Each row of a before or after table is a point. The points were changed in one or more steps. Then noise was added and the rows were shuffled. The steps act on columns, c1 being the first. Write out the steps. A step turns or swaps two columns, mirrors them in a line or flattens them onto one, adds a multiple of one to another, or multiplies or shifts one. Angles are multiples of 10 degrees, from the lower column toward the higher: turns from -170 to 170, lines from 10 to 170 but not 90. Use the fewest steps. Two steps may share a column if one is a turn and the other turns, adds or multiplies; they go together, in the order done. Otherwise the lowest column goes first.
(in the rows, 128 means zero)

Before:
[[ 86 102]
 [127 115]
 [135 118]
 [164 120]
 [122 147]
 [179 116]
 [137 144]
 [119 101]
 [ 93 149]
 [145 131]
 [ 95 116]
 [109 117]]
After:
[[158  70]
 [139  58]
 [ 76  93]
 [127  54]
 [ 97  58]
 [187  61]
 [143  84]
 [117  87]
 [ 74  56]
 [ 60  43]
 [111  42]
 [211  54]]
Steps: multiply c1 by 1.6; shift c2 by -60

Before, 14 rows:
[[142 122 113 139 110 133]
 [133 113 152 114 142  74]
 [130 132 160  99 127 132]
 [160 112 117 119 123 151]
 [124 129 177 124 107 156]
 [126 128 165 112 116 140]
 [149 142 119 125 129 141]
 [153 129 120 142 124 148]
 [176 124 106 138 117 132]
 [108 131 150  99 105 140]
 [153 132 108 138 124 128]
 [110 111 155 118 133 102]
 [116 101 157 114 169 100]
 [119 111 164  96 108 142]]
After:
[[161 151 107 128 113 134]
 [ 77 162 105 130 148 134]
 [180 173 127 131 120 138]
 [186 158 122 131 121 148]
 [118 157 106 129 177 155]
 [205 141 124 130 116 150]
 [ 86 144 134 124 158  99]
 [106 144 108 131 165 135]
 [250 151 119 130 105 135]
 [121 158 115 128 167 135]
 [133 156 125 132 163 129]
 [140 141 139 119 151  74]
 [193 159 124 125 110 130]
 [ 99 128 169 125 159  99]]
Steps: multiply c1 by 2.5; shift c2 by 30; swap c3 and c5; flatten c4 and c6 onto the line at 80 degrees

Before (13 x 11):
[[159 150 138 102 129  79 124  96  98  96 153]
 [115 146 146 106  83 167 112 137 135 119 103]
 [104 129 146 152 116 153  82 137 131 148 110]
 [ 91 106 135 137  65 134 119 149 136 134 111]
 [115 152 162 162 116 127  97 133 131  75 123]
 [ 90 135 119 104 121 137 171 155 140 171 137]
 [105 122 141 131  96 155  90 162  97 114 127]
 [104  99 119  96 116 143 129 180 152 136 109]
 [138 117 142 161 109 153 110 133 137 132 103]
 [134 138 199 104 113 100 109 121 113 106 133]
 [157 141 165 161 105 133 115 152 104 106 131]
 [149 118 170 106 149 104 159  85  78  72 163]
 [106 105 122  92 100 154 138 153 162 150 170]]
After:
[[133  88 137 176  90 113  84 155 151 103 126]
 [107 110 159 150 128 124  70 160 198  90 101]
 [123 104 121 115 172 118  98 170  65 131 115]
 [145 115 101 121 157 151  52 164 144 100 133]
 [142 158 105 111 149 109  91 147  77 162 101]
 [118 144 122  72  89 144 146  79  29 103  72]
 [118 143  99 131 157 142 100 150 146 158 129]
 [148 156 144  97 133 125 134  67  68 109 104]
 [125 103 100 148 171 135 135 152 135 155 125]
 [153 114 106  72 161 122 125 130 133 164 111]
 [102  84 111 133 152 112  17 146 145 133 137]
 [138 136  85 104 151 116 107  99 103 103  70]
 [102 104 120 135 132 100 104 174 173 100 149]]
Steps: swap c1 and c2; turn c3 and c11 by -130 degrees; swap c4 and c10; turn c5 and c7 by 110 degrees; multiply c7 by 2; turn c6 and c8 by 50 degrees; multiply c9 by 2

Before (9 x 18):
[[128  48  59 140 123 130 130  95 162 139 139 114 106 143 123 142 134 122]
 [134 149 100 119 115 111 126 121 102  98 174 108 122  84 126 118 146 133]
 [ 98 157 114 127 103 148 119  99  96 160 160 100 138 132 107 114 141 129]
 [141 131 135 150 163 144  87  86  77 168 124 111 129 143 148 148 110 123]
 [133 191 132 123 101 103  67 108 156 140  68 117 118 147 104 145 145 147]
 [142  72 123 119 125  95 105  76 180 193 159 123 125 103 113 155 135 131]
 [136 167 124 145 126 126 136 129  67 149 134 103 115 131 128 151 146 143]
 [ 88 177 131 115 103 125 141  76 116 103 170 118  61  57 103  85 141 136]
 [ 77 128  91 122 110 129 150  97 164 112  27 116 105 165 164  64 107 148]]
After (9 x 18):
[[138 176 116 111 136 113 144 192 111 107 116 119  64 137 103 100 156 130]
 [142  70 155 123 142 152 135 186 181 179 127 124 119 121 111 158 146 133]
 [ 41 193 130 124 148 130 173 120 153 140 188 115 122 126 104 139 163 147]
 [182  46 119 141 126 122 126 166 165 106 135 116 104 130 120 137 143 124]
 [110 145 109 122 131 134 126 161 102  93  92 111 122 131 130 127 155 131]
 [183 130 110 121 148 116 140 103 164  99 234 118 103 140 160  57 121 144]
 [ 88 133 147 157 107 138 151 164  76 159 154 118 130 124 150 142  96 123]
 [126 161 138 125 125  94 152 165  98 144 111 100 140 126 103 115 145 126]
 [100 166 142 149 115 127 116 125  65 143 122 107 110 123 128 146 143 142]]
Steps: turn c1 and c7 by -140 degrees; add -0.7 times c2 to c1; flatten c3 and c10 onto the line at 60 degrees; turn c5 and c6 by 140 degrees; turn c5 and c17 by 40 degrees; turn c8 and c11 by -150 degrees; flatten c14 and c16 onto the line at 100 degrees

Before:
[[132 125 131 117 116 119 137 114 149 127 128 171 102 133 134 133 105 148
  108 103 129 124 139 128 155 141 109 128 156 113 114 116]
 [138 161 102 148 123 133 119 137  78 134 120  96 135 150 138 121 146 128
  101 149 122 115 103 124  60  90 138 152 130 133 142 126]
 [146 106 162 141 116 121 123 116 139 146 122 136 105 121 136 143 122 122
  120 106 162 141 125 140 123 140 124 134 168 143 132 133]
 [137 106 154 120 139 127 130 120 133 109 107 126 105 135 154 126 123 149
   96 122 130 153 138 126 138 120 126 129 153 128 127 105]
 [135 133 107 130 132 104 121 129  83 112  97 106 118 127 102 141 160 132
  108 151 106 120 101 123  81 123 133 151 141 150 140 138]
 [146 147 110 169 141 118 139 127  94 115 125  92 120 157 112 138 146 113
  123 175 109 123  94 127  98 102 126 133 119 121 135 130]
 [149 143 111 135 127 103 130 136 124 144 117  96 131 137 109 113 127 125
  108 166 116 136 105 127  73 128 137 137 119 154 150 118]
 [107 120 161 124 123 120 130 112 135 114 153 155 113 106 149 116 140 129
  113 125 135 130 140 136 143 140 127 127 160 135 132 105]
 [130 146 136 128 106 134 132 127 141 123 115 123  86  96 148 128 126 126
  114 108 142 148 133 140 151 137 147 125 151 132 142 124]
 [ 61 106 114 128 139 162  95 176  95 149 137 120 155 145  92 149 155  61
   68 115 109 125 169 130 162 151 148  82  93 126 131 117]
 [105 120 154 126 121 121 129 135 142 135  98 149 128 116 135 126 124 121
  125 114 144 141 140 149 155 132 114 138 148 104 149 110]
 [122 116 130 130 118 119 124 111 130 139 123 114 110  97 166 151 109 139
  110 131 151 131 125 154 140 146 106 130 138 118 133 104]
 [138 131 116 164 129 118 103 129  96 121 111 119 112 126 115 124 124 112
  115 145 123 133 116 125  89 129 145 146 111 118 123  98]]
After (13 x 32):
[[137 108 137 119 125 128 130 120 130 110 105 125 105 137 156 153 123 149
   97 121 125 153 139 116 123 120 126 126 202 127 128 106]
 [138 131 130 163 112 117 106 128  95 119 111 118 112 125 116 114 123 114
  115 143 136 133 116 146 161 128 146 156  76 117 123  99]
 [151 141 136 140 105 105 128 137 125 144 118  96 131 136 107 107 127 125
  105 166 117 135 103 153 170 130 137 142  99 154 150 119]
 [120 117 108 123 128 120 123 111 131 140 124 116 111  97 166 136 110 135
  111 132 149 130 126 145  99 144 106 127 159 119 135 105]
 [146 104 125 129 128 122 124 114 140 147 122 136 105 122 134 166 123 121
  118 106 164 140 125 143 126 141 124 132 251 142 131 132]
 [106 119 139 119 136 121 128 133 141 136  98 149 127 116 135 154 125 122
  126 116 142 142 142 132  94 132 116 136 190 105 147 111]
 [130 148 132 123 147 136 133 125 138 125 117 123  87  95 151 136 129 126
  114 110 141 147 135 137 103 137 144 122 195 133 142 125]
 [134 133 108 136 109 104 121 129  83 111  97 107 118 129 100 111 161 130
  110 149 108 118 101 146 167 126 131 152 166 151 139 138]
 [146 148 114 175 105 119 139 124  93 116 127  91 123 158 113 116 146 113
  123 177 127 124  94 133 150 104 127 145 103 121 133 129]
 [137 159 125 148 106 132 119 137  78 132 122  97 135 150 137 102 146 129
  103 146 130 114 102 165 184  88 138 158 135 132 141 124]
 [107 121 150 123 136 118 130 113 133 114 152 153 114 107 150 158 140 129
  114 126 134 132 140 130 110 141 128 127 224 134 134 103]
 [131 128 124 121 143 121 137 115 147 128 127 169  99 136 134 135 105 149
  107 101 125 123 139 124 106 143 108 123 212 115 113 117]
 [ 59 107 104 135 136 164  94 176  96 150 137 120 154 143  94 122 158  61
   65 117 110 125 168 107  99 150 148  85  22 128 130 117]]
Steps: turn c3 and c16 by 70 degrees; turn c4 and c21 by 20 degrees; add 0.3 times c4 to c28; turn c24 and c25 by -140 degrees; turn c5 and c24 by -140 degrees; multiply c29 by 3
